Each row of a before or after table is a point. The points were changed in one or more steps. Then noise was added and the rows were shuffled. The steps act on columns, c1 being the first. What was done? A step turns or swaps two columns, mirrors them in a line or flattens them onto one, adds a multiple of one to another, or multiplies or shifts one. Angles are multiples of 10 degrees, from the lower column toward the higher: turns from -170 to 170, lines from 10 to 170 but not 90. Use the fewest steps. Two steps may share a column if one is a turn and the other turns, adds or multiplies; they go together, in the order done. Otherwise the lowest column goes first.

Before (8 x 3):
[[  3 -20   2]
 [ 16  -9 -39]
 [ 24 -24  17]
 [ 36 -13   6]
 [ 17 -13   7]
 [  8  21   6]
 [  6  19  10]
 [-14  32 -31]]
After (8 x 3):
[[  9  65  -5]
 [  9  57  -1]
 [-30 -27 -27]
 [ 12 -41 -13]
 [ 17 -39 -32]
 [-35  95   2]
 [ 24 -74 -18]
 [  2 -61  -2]]
Steps: turn c1 and c3 by -70 degrees; multiply c2 by 3

Before (14 x 9):
[[ 10  12  -9   3  -1  22  30  -7  -4]
 [ 15  26 -18 -26 -25   4  50 -16 -19]
 [  3  49 -32 -10  19  -7  19  -2  26]
 [ 23   8  61   9  13  -5 -29 -18 -12]
 [ 19 -12  25  18  27   8 -15 -22  -5]
 [ 15 -12  10   1  18 -16 -31 -10  17]
 [  5   3  15  -9 -10  26  -5 -31  24]
 [-17  37   1 -14  28  16  12  33   4]
 [-37  38  -5  10   6  -3  14  11  -7]
 [-26  44 -22  -1  -2  14  12  37   2]
 [ 24  30  -9  13  -7  14   3  -5   1]
 [  7  -6  23 -15  -4   5 -32   6  10]
 [  4  17   9 -13 -10  -7   2  20   9]
 [ 11  33 -26 -26  -4  10   7 -17 -23]]
After (14 x 9):
[[  7  12  -9   3 -14  22  27  -5  -4]
 [ 25  28  -8  11 -44  13   6  -9  -1]
 [  3  17   9 -12 -45  -7  10   5   9]
 [ 17 -11  26  18  52   7 -19   7  -5]
 [ 15 -12   8   2  35 -15 -14   6  20]
 [ 23   7  61   7  10  -4 -41  -1 -13]
 [ 15  27 -19 -24 -43   5  32 -30 -20]
 [ 10  34 -27 -26 -40  11 -15 -15 -22]
 [  6  -6  24 -16   3   5 -23   0  10]
 [-37  38  -3  10 -62  -5   7  14  -7]
 [-24  46 -24   1 -95  13  12  21   2]
 [  5   5  15 -12  12  24  17 -26  25]
 [-17  37   1 -12 -63  16  15  43   3]
 [  1  49 -32  -7 -59  -6  44  16  26]]
Steps: turn c5 and c8 by 50 degrees; add -1.5 times c2 to c5; add 1 times c9 to c7
